Every row gives one point. Each copy is the shape, with its points in the same order, turned, moved and blurred by noise. Some copies are also mirrored. Which?

Shape (6 x 3):
10.1	2.3	4.0
-4.5	-2.5	-2.8
-0.6	4.0	-3.6
0.2	-4.9	0.3
-3.0	0.9	-3.1
2.5	-0.3	5.4
Copy 1, 6 rows:
9.0	1.7	-5.9
-4.7	-1.9	4.2
0.2	2.9	5.0
-2.8	-2.5	-1.9
-2.1	0.6	4.6
4.0	-3.8	-1.4
Copy 1 is: only turned
Copy 2, 6 rows:
-0.4	-9.7	-7.3
-2.1	3.7	2.5
3.8	1.6	-1.8
-5.5	-0.5	0.1
1.0	2.8	0.8
-2.0	-6.9	0.2
Copy 2 is: only turned

Shape (9 x 6):
-3.4	-3.1	0.8	-2.1	1.9	-1.9
-0.9	1.1	-2.0	-2.2	-2.3	2.5
-4.3	-0.8	1.2	-8.8	-3.1	-2.1
-3.6	4.8	-4.3	1.6	3.9	-3.6
2.0	-3.3	-0.6	-2.8	-4.1	-3.4
-3.2	-0.1	5.8	4.5	-0.3	2.5
7.7	0.5	3.0	4.4	-2.9	-2.7
6.9	6.2	-3.5	-0.3	-6.4	-5.6
2.8	3.7	3.0	-5.8	2.0	-2.7
Copy 1 (9 x 6):
-4.5	-2.6	3.6	-0.2	-1.7	1.0
-2.7	-1.2	-2.8	-0.1	0.4	-3.3
-5.3	-5.6	1.4	-5.3	-4.2	-4.2
-4.0	3.1	4.1	-2.0	6.6	-1.0
0.3	-5.1	-1.7	-3.1	-1.1	2.5
2.0	0.8	3.9	5.8	-2.4	-3.3
7.7	2.1	-1.4	-0.9	-0.5	3.4
5.7	0.2	-4.6	-8.7	4.3	-0.1
-1.8	3.6	1.4	-6.5	-4.1	-0.6
Copy 1 is: only turned
Copy 2:
0.0	-2.4	-1.6	-0.9	3.5	-4.3
3.5	-0.2	-0.9	1.6	1.8	2.3
6.5	-2.9	3.7	1.4	4.8	-4.1
1.4	4.0	-5.8	-2.7	7.9	-0.5
-1.0	0.0	4.5	2.3	3.3	-1.2
0.5	-2.5	-1.6	-8.8	-0.1	2.5
-6.6	0.4	4.6	-1.6	4.4	6.5
-0.6	6.5	5.8	2.1	9.3	6.4
1.5	-5.2	1.9	0.1	10.0	1.4
Copy 2 is: only turned
Copy 3, 9 rows:
4.0	-1.2	-5.8	-3.4	0.0	-1.0
0.2	0.4	-0.3	-1.8	-1.3	4.9
1.2	-0.5	-6.1	-9.4	-1.4	3.7
-1.7	5.0	0.1	-1.0	3.8	-2.8
2.0	2.3	-6.9	-1.3	-5.2	3.9
-0.8	-6.7	-4.7	1.9	4.3	1.2
-3.8	-0.1	-6.2	6.9	-5.0	1.7
-8.0	7.4	-4.1	2.1	-5.3	4.3
-5.1	-1.2	-3.6	-5.4	-6.1	-1.5
Copy 3 is: only turned
Copy 4:
-3.5	3.8	-1.2	-1.9	2.4	-2.5
-0.8	1.7	-2.0	-1.7	-5.2	0.3
-9.2	4.8	-1.9	-5.3	-2.6	-0.1
0.2	6.2	-4.2	6.0	-2.7	-3.0
-7.3	-1.9	-0.8	-0.9	-0.6	1.2
4.1	4.9	-1.1	-2.1	2.2	5.1
-0.6	-3.2	3.7	5.2	0.6	7.4
-7.3	-2.8	-1.0	7.0	-6.6	5.9
-5.6	5.1	5.8	1.7	-3.6	0.8
Copy 4 is: only turned

Shape:
2.6	-1.8	-1.3	0.0	-5.4	-1.6	1.2	4.0
-1.9	2.5	0.2	-1.1	-3.3	-3.3	-4.1	-4.9
0.5	1.9	1.2	-5.9	6.1	-3.2	2.4	6.8
-2.4	-3.9	4.9	0.0	-4.0	-9.5	0.0	3.2
0.3	-3.4	-6.6	-6.3	-4.8	3.0	0.3	0.9
-12.6	0.0	-3.9	-1.3	-4.2	-2.4	3.6	-3.3
0.6	1.0	-1.1	-3.6	-0.5	1.0	4.9	0.0
-4.9	3.7	2.0	-0.4	-1.6	-2.9	6.2	0.1
-3.6	4.7	-0.4	2.1	-0.2	-2.3	-1.3	-4.4
12.4	4.8	1.3	3.8	0.8	0.1	3.5	2.0
-0.4	-3.3	3.5	1.4	-0.4	0.7	-0.2	-0.6
-3.3	-1.0	-3.1	1.4	-0.4	-6.7	4.4	-1.8
-0.6	8.9	-0.5	-2.6	-3.8	-8.2	3.0	-3.5
2.7	3.9	-3.8	-4.1	-4.6	-6.5	-2.2	7.4
Copy 1 (14 x 8):
0.9	0.6	-2.2	3.8	-2.5	-1.0	2.1	1.7
-1.2	-2.2	-1.6	-4.3	-1.1	1.0	2.7	-4.7
-0.4	3.4	4.9	-4.8	-0.2	-3.7	0.3	7.9
-5.0	0.0	3.1	1.0	-6.4	0.8	8.8	1.3
3.0	-3.5	-4.1	3.7	5.7	0.1	0.7	3.1
1.3	-2.4	-2.1	-4.0	0.9	12.9	5.4	1.8
0.4	3.7	0.5	-1.2	3.2	1.7	-0.1	1.4
-1.0	5.1	0.4	-3.7	-2.0	6.9	2.1	1.7
1.3	-0.7	0.9	-6.2	-3.1	4.5	0.1	-3.9
3.5	9.5	1.6	2.5	-4.4	-7.2	-4.0	-4.0
-2.6	-1.2	4.4	2.3	-2.1	1.7	-0.9	-1.7
4.5	1.4	3.0	-1.9	-1.4	4.8	6.9	0.0
0.5	5.3	-4.3	-8.7	-1.8	0.8	5.4	-3.0
2.1	0.3	-4.9	-2.5	-4.0	-5.7	4.5	6.0
Copy 1 is: mirrored
Copy 2:
3.4	4.4	4.1	2.3	-3.6	-0.8	-1.5	1.5
-5.0	-0.8	3.1	0.2	-2.7	2.4	-0.8	-2.9
3.3	-4.5	8.6	-1.6	2.7	-2.9	-6.1	5.1
-1.8	-0.5	7.7	7.4	-1.5	-5.0	2.3	2.7
1.4	4.3	1.3	3.9	-1.7	2.4	-11.5	-2.4
-10.8	2.6	-2.0	1.8	2.2	-5.4	-6.1	0.8
-0.4	0.2	0.5	0.0	-1.4	1.3	-5.5	5.4
-4.7	-0.3	0.7	-1.1	-1.5	-5.0	-2.3	5.7
-6.7	0.3	0.9	-3.3	-0.1	-0.1	0.7	0.5
6.8	1.9	4.5	-5.6	-5.8	4.9	2.9	6.8
0.5	-1.1	-0.2	4.2	1.3	1.9	1.7	1.4
-6.4	5.4	5.5	1.6	1.7	-1.1	-1.5	5.4
-7.5	0.8	6.6	-4.2	-7.3	-1.9	-2.5	2.9
2.5	2.6	10.2	-2.0	-4.6	-4.3	-6.0	-1.5
Copy 2 is: mirrored

Shape:
1.8	2.1	1.2	-1.2	-2.9	-2.3	-5.6	-4.0	3.3	4.3	3.6
0.6	13.6	3.3	-2.4	0.5	-2.6	-3.3	7.1	-3.6	-0.8	3.0
-5.8	-3.9	7.7	-0.5	1.4	-4.5	3.7	-4.3	-1.9	2.0	4.4
1.7	-2.9	1.1	0.3	-5.5	-0.2	-5.3	-4.7	1.1	-3.2	-11.9
1.6	-0.5	-0.1	-2.4	0.0	-4.7	-1.7	-5.3	2.5	4.3	-5.1
-0.6	-1.7	-1.4	-0.9	-2.8	0.2	-4.3	-4.3	2.8	-11.4	3.5
-1.1	-0.6	0.8	0.9	-10.6	-2.6	-2.1	-0.4	-2.7	0.9	2.7
2.4	-3.9	-0.3	1.1	1.3	-2.1	-4.5	-1.0	0.2	0.8	4.0
0.0	-3.9	6.5	-1.0	-2.2	0.3	-3.5	-3.3	0.9	2.2	2.9
1.6	-0.8	0.2	-0.9	-2.0	1.6	1.2	-1.1	3.7	3.2	-9.6
1.4	-3.5	-0.9	-5.9	1.0	-0.8	-0.2	-5.1	2.8	-2.5	3.5
-3.4	-1.6	5.0	0.7	1.2	0.8	0.8	-4.3	-5.1	4.4	3.0
-6.0	-1.0	1.3	-2.3	0.8	-1.3	-4.1	-4.6	0.2	3.6	4.4
-8.1	0.2	-0.9	-3.0	-3.2	-2.9	-4.3	8.5	3.0	-7.0	-2.7
0.8	10.6	1.5	2.4	0.1	-2.5	-2.8	1.9	2.4	3.7	1.0
Copy 1:
-5.1	0.5	-1.1	-1.1	5.2	-3.1	-0.1	2.8	5.1	4.8	-4.7
0.9	4.4	-10.8	-3.4	9.2	-1.3	-0.2	-2.9	1.5	-6.0	-7.2
1.9	-2.7	-5.2	1.3	-2.7	-3.6	-8.5	6.9	-2.0	4.2	-2.5
-8.1	-2.6	1.8	6.4	2.3	-5.7	7.0	-0.3	-2.3	-0.6	4.6
-5.4	2.5	0.2	0.3	1.5	-4.2	0.0	3.1	2.4	3.1	3.9
-3.1	-6.1	-5.0	8.3	-2.7	-1.7	2.7	-3.6	5.5	3.0	-4.6
-2.1	-4.6	3.0	1.3	4.8	-6.0	-3.5	-3.3	0.6	0.9	-6.4
-5.6	-1.6	-2.2	-2.1	-3.1	0.9	-0.3	0.6	2.3	3.6	-4.6
-3.9	-4.8	-1.6	-0.5	-0.4	-5.2	-1.0	5.6	-0.4	2.6	-5.4
-1.6	-0.5	3.6	0.4	2.4	-3.6	4.0	4.4	0.9	-2.3	5.8
-2.5	-0.6	-3.2	2.5	-5.5	-4.2	-0.8	1.4	7.9	4.0	-1.9
1.9	0.4	-2.0	-2.2	-1.8	-4.2	-2.2	5.5	-3.7	4.5	-4.8
-2.7	2.3	-2.0	3.1	0.1	-2.0	-3.2	5.7	1.4	5.6	-7.0
-2.7	-1.5	-2.1	10.4	3.1	3.2	-3.0	-1.3	2.7	-8.7	-4.1
-0.2	2.8	-5.1	-2.8	10.4	1.5	0.6	0.5	1.8	0.4	-2.5
Copy 1 is: mirrored
Copy 2:
0.9	2.2	-0.5	-2.7	1.8	0.7	3.3	1.2	0.9	8.1	5.2
-5.4	-6.2	-7.5	1.6	-2.8	5.0	5.8	-1.7	5.5	-1.0	8.0
3.7	-3.8	-0.3	-3.3	6.9	-2.0	-3.9	5.1	-3.1	-1.6	-0.2
-6.9	13.2	-0.6	-1.5	-4.0	-0.2	-1.5	2.7	-4.7	2.4	1.8
-0.1	4.4	0.7	-5.7	-3.2	-1.6	2.0	1.4	-2.4	3.6	-0.1
0.7	5.2	1.4	4.2	-2.0	7.6	-7.8	4.2	-3.6	3.3	10.0
1.4	6.1	-3.5	-1.7	2.1	-2.8	-1.9	3.8	4.9	2.0	8.8
3.6	3.2	4.5	1.8	1.0	0.6	2.8	1.2	-0.7	1.6	4.8
-1.3	2.5	1.2	0.5	6.0	-1.6	0.1	3.4	-1.5	4.1	3.4
-4.9	7.2	0.4	-0.6	-4.5	-2.7	-0.6	0.4	1.9	3.6	-4.1
1.7	-0.4	5.5	-0.9	-1.9	-0.1	-3.9	1.0	-3.0	4.7	4.2
0.9	0.4	1.2	-3.0	7.9	-0.8	-1.4	0.3	0.8	-2.1	0.5
1.9	-0.2	2.7	-5.1	5.1	3.1	0.7	4.2	0.5	2.5	3.6
-5.1	2.4	-1.1	2.5	-6.1	5.2	-2.1	13.6	3.9	-3.3	4.8
-1.0	-0.7	-6.7	0.4	-1.5	4.5	5.4	-1.7	5.1	3.8	1.9
Copy 2 is: mirrored
Copy 3 (15 x 11):
1.8	1.0	7.0	0.0	-5.7	4.4	0.9	-4.2	0.9	-1.1	1.4
1.1	-7.5	-5.1	6.0	-7.7	3.9	-5.0	-9.6	4.1	3.4	1.6
-7.4	-4.1	9.7	-3.7	2.4	1.0	-2.0	-3.9	6.2	2.8	-2.3
-3.6	5.3	-1.1	3.1	2.2	1.0	-0.2	1.9	-4.6	-8.8	-2.8
-2.2	0.1	4.3	-3.0	0.4	5.4	-1.5	-2.1	-2.8	-5.5	2.7
3.1	-0.3	0.6	2.1	-0.8	1.4	4.3	4.3	8.8	-3.9	-5.9
1.7	0.4	6.4	4.2	-3.3	0.6	-4.1	0.9	-1.1	3.3	-4.8
-0.3	-2.5	3.8	-4.5	-4.5	2.6	3.7	-1.5	0.4	0.4	-3.5
-2.6	1.4	7.5	-1.1	-1.6	-0.5	2.0	-5.4	1.9	-0.6	-3.7
-1.8	0.6	0.1	0.3	4.9	0.2	0.5	-2.6	-6.2	-4.2	3.6
3.8	-2.4	5.1	-5.0	1.6	1.9	1.8	-1.5	5.4	-4.1	-2.0
-5.6	1.2	5.3	-4.8	-0.1	-0.5	-2.3	-4.8	3.5	4.8	-1.0
-2.7	-0.4	7.4	-3.8	-4.9	-0.8	-1.1	-1.8	5.3	0.1	2.2
-1.1	-10.1	-1.0	6.6	-3.9	-5.8	-1.4	3.4	2.4	-4.9	-0.5
-0.6	-3.3	-0.4	4.5	-5.8	6.2	-0.1	-6.3	0.6	3.1	5.9
Copy 3 is: only turned
Copy 4 (15 x 11):
1.8	2.2	-2.4	-4.8	-1.5	3.8	4.8	6.4	-5.2	0.0	-4.7
3.8	-1.9	-4.0	5.2	-4.9	2.7	-6.5	10.5	-5.1	-9.2	-3.3
-8.8	5.1	0.3	2.0	-3.1	2.6	5.2	-1.1	-2.1	-4.0	-3.3
6.8	-2.5	-1.7	-2.4	-5.5	-5.1	1.4	-2.6	1.2	7.5	-6.0
4.3	1.1	0.1	-0.3	0.0	3.5	4.8	-0.8	-1.6	2.6	-6.3
2.5	0.0	5.7	-1.7	-6.6	-7.1	5.8	4.7	-1.7	-0.7	4.7
-1.2	3.2	-0.6	-6.3	-0.7	-4.8	-0.7	5.2	-1.1	-3.3	-5.6
0.2	5.1	-1.4	-3.9	-2.9	3.4	1.6	3.1	-1.2	-0.3	2.3
-3.5	4.9	-0.6	-4.0	-6.6	2.2	3.2	2.4	-2.3	2.6	-3.5
3.5	-0.8	1.6	1.0	0.2	1.2	-2.0	-1.4	0.0	8.5	-7.0
1.2	1.7	7.8	-2.4	-3.4	3.7	5.5	1.1	-3.0	-0.3	1.1
-7.6	0.8	-2.2	-2.7	-3.5	4.2	1.1	0.8	0.9	-2.4	-3.2
-5.1	-1.0	-2.5	-3.1	-2.3	3.6	5.2	1.1	-6.4	-1.9	-1.5
1.9	0.4	-0.6	4.0	-3.4	-8.7	-4.5	0.3	-11.0	-0.8	1.3
2.6	-1.4	-4.5	4.2	0.5	4.1	-0.8	10.6	-3.0	-1.3	-4.7
Copy 4 is: mirrored

Shape:
6.5	-0.4	5.6	-0.1	-5.6	-3.5	-0.6	1.0	-0.2	4.0	2.0	-7.7
-3.4	0.3	2.6	-3.3	4.8	5.9	1.8	-0.7	-1.7	-1.4	-1.3	3.0
-5.0	-3.8	-4.6	-1.5	-3.0	0.9	6.1	-3.4	-1.8	-1.4	5.7	-5.7
0.5	3.6	-5.4	-1.6	5.1	-1.3	4.9	-1.5	-0.9	4.5	-4.8	1.4
-3.2	3.8	-1.5	5.2	2.9	-6.3	6.7	-3.6	3.0	5.2	-1.1	-3.3
0.0	-1.0	-5.8	4.5	-2.4	4.3	-2.6	-0.1	5.3	4.0	2.2	-4.1
-6.5	-2.0	3.3	-4.6	-2.6	5.9	0.6	-5.1	7.4	1.1	3.6	2.9
0.6	-4.7	-3.3	5.2	-5.1	-4.3	4.2	-1.7	0.2	-4.8	-3.4	3.8
2.8	-4.0	-1.0	1.8	0.8	5.3	-0.1	4.4	3.7	-1.5	-5.6	-5.0
-1.9	-6.2	-4.6	2.5	-4.8	-6.9	-3.5	1.0	7.0	1.0	3.7	-7.4
4.8	-4.9	4.9	3.6	-2.3	-1.1	-0.4	4.1	-5.0	6.6	1.8	-7.0
-1.9	3.4	1.4	0.1	3.5	0.6	2.7	1.1	-2.0	-5.8	-0.3	0.4
-2.4	-6.5	0.1	-4.1	-3.4	-0.1	4.6	3.9	1.9	-1.7	2.6	4.0
-3.3	0.2	-1.3	-1.4	-4.1	2.3	2.9	3.6	-5.7	6.6	-5.7	-1.7
-3.0	6.1	-2.9	0.8	3.8	1.8	5.3	0.8	4.9	0.8	-0.6	2.5
3.9	0.9	6.3	-1.0	5.3	3.6	-4.6	3.7	2.1	-3.1	-2.0	2.4
Copy 1:
-5.1	5.5	-2.4	1.3	7.1	6.9	-0.3	3.4	4.2	3.8	-0.8	-1.0
1.2	0.4	-1.1	-2.2	-3.0	-5.5	1.9	-3.2	1.0	-2.8	-4.1	-4.7
3.2	1.1	-8.3	3.2	5.7	-0.4	7.9	-3.4	0.1	-2.1	-2.8	6.0
-2.8	-1.1	0.5	-2.9	-5.1	-2.0	3.7	-2.6	-1.1	3.5	4.0	3.1
2.9	1.7	0.1	2.3	-1.1	4.0	7.2	-5.7	-1.4	8.2	5.2	2.7
2.4	0.1	-0.3	5.0	2.5	0.0	4.0	4.7	5.6	-2.1	5.8	5.2
7.6	6.0	-6.6	3.3	0.8	-3.9	1.4	-2.8	2.6	-6.1	2.8	-4.8
-2.3	-0.5	1.8	2.0	3.2	6.4	8.4	-3.1	-6.0	-6.1	2.0	0.2
-5.6	-4.9	0.8	5.3	1.4	0.2	1.9	0.1	5.5	-3.3	1.0	-1.9
1.7	-2.3	-5.9	3.9	11.4	4.5	5.4	5.7	0.1	0.8	9.2	1.7
-5.7	3.9	1.6	-1.2	9.4	3.2	5.5	3.0	7.7	4.1	-2.0	-0.5
0.8	-2.0	-1.1	1.2	-3.0	0.7	4.1	-0.1	-2.5	-0.1	-5.1	-4.3
-3.6	3.2	-6.1	2.4	3.9	-2.7	8.5	-0.7	-3.3	-5.7	0.6	-4.4
-3.7	2.7	-3.8	-5.0	-3.4	3.8	8.5	0.2	6.6	-2.7	0.8	1.9
2.8	0.7	-0.6	5.1	-6.9	-2.4	5.3	-1.3	-1.5	3.1	3.3	-0.8
-1.4	-1.2	3.4	1.9	-0.3	-2.1	-2.0	4.0	2.2	-2.1	-1.6	-9.4
Copy 1 is: mirrored
Copy 2, 16 rows:
3.6	8.3	2.6	3.1	-1.9	-4.3	-2.5	-4.2	3.4	-8.5	-2.0	0.6
1.6	-5.5	1.6	4.3	5.1	-0.4	-4.4	3.2	-1.8	2.1	0.5	1.3
-7.2	-1.2	2.2	6.8	-5.3	-0.9	-3.5	-1.9	-7.3	-2.7	-0.7	0.9
-0.3	-1.2	3.4	3.0	-1.8	2.6	-2.3	-1.2	3.6	8.2	-5.9	0.1
-0.4	2.5	1.5	10.1	-4.1	4.9	3.7	-2.9	2.0	3.4	-2.9	-5.8
-6.7	7.8	0.6	3.9	2.4	-6.8	1.3	-0.9	0.4	2.4	1.1	-1.3
-5.3	-0.5	2.4	7.3	2.2	-0.3	0.3	7.9	-0.9	-1.5	3.4	7.0
-2.0	0.2	-5.3	-3.7	-6.5	1.6	3.6	3.0	-1.3	-1.6	-3.5	-3.2
0.7	2.5	1.6	-0.6	4.8	-7.7	3.1	1.1	-4.3	1.5	-6.4	-1.9
-3.3	8.4	1.2	0.7	-6.2	-5.9	8.3	-4.6	-4.5	-1.8	3.2	1.5
5.7	8.4	1.3	2.1	-3.3	-7.1	-6.3	-2.4	-1.7	-3.0	-1.1	-3.8
1.0	-7.1	-1.4	3.2	3.4	2.2	-0.9	-3.4	-1.8	-0.7	-1.5	-0.1
0.9	0.3	-3.9	1.9	-4.8	-0.9	-1.4	3.9	-6.1	-1.3	-1.2	7.0
1.1	6.8	3.0	0.1	0.9	3.3	-7.9	1.2	-3.9	3.5	-3.3	-1.3
-1.1	-1.4	-2.5	8.5	3.1	3.2	1.3	-0.4	2.2	6.1	-3.8	2.2
6.8	-4.0	-1.4	0.9	8.1	-5.8	-0.8	0.4	3.9	0.4	-0.8	1.0
Copy 2 is: mirrored
